Each row is a point. Each copy is the shape, with its points in the same order, turned, moved and blurred by noise. Is it also mirrored, or only turned?

Shape (9 x 3):
-8; 9; -9
-42; 36; -14
-27; 40; 20
13; -6; -4
0; -5; 45
-31; -18; 33
11; 35; 24
-8; -22; -4
11; -10; -1
Copy 1:
-2; 5; 3
-29; 39; 16
2; 40; 26
11; -13; 1
34; 3; 45
3; -6; 60
34; 28; 11
-12; -26; 11
8; -15; 5
Copy 1 is: only turned
Copy 2:
-11; 0; -3
-54; 18; 7
-26; 14; 47
16; -3; -5
20; -10; 41
-9; -36; 31
7; 29; 35
3; -25; -8
19; -5; -5
Copy 2 is: only turned

Shape, 10 rows:
-42; 13; -14; 24
23; -3; 35; 4
-36; -31; 46; 22
17; -9; -24; 2
9; -51; 36; -40
-51; 20; -25; 17
-13; 8; 40; -10
-12; 5; 28; -21
-25; -1; -28; 8
1; -29; 29; -48
Copy 1, 10 rows:
-2; 16; -26; -27
1; 8; 46; 18
-51; -15; 13; 2
39; -4; -1; 17
1; -58; 50; 16
6; 12; -34; -39
-11; 0; 41; -16
1; -10; 37; -21
17; -1; -27; -14
10; -50; 50; -4
Copy 1 is: only turned
Copy 2 (10 x 4):
-24; 33; 40; 31
8; -34; 7; 3
-36; -30; 60; -1
-15; 11; -17; 14
-24; -33; 1; -56
-24; 51; 46; 31
10; -14; 35; -17
9; 3; 27; -20
-30; 37; 16; 18
-8; -13; 2; -50
Copy 2 is: only turned
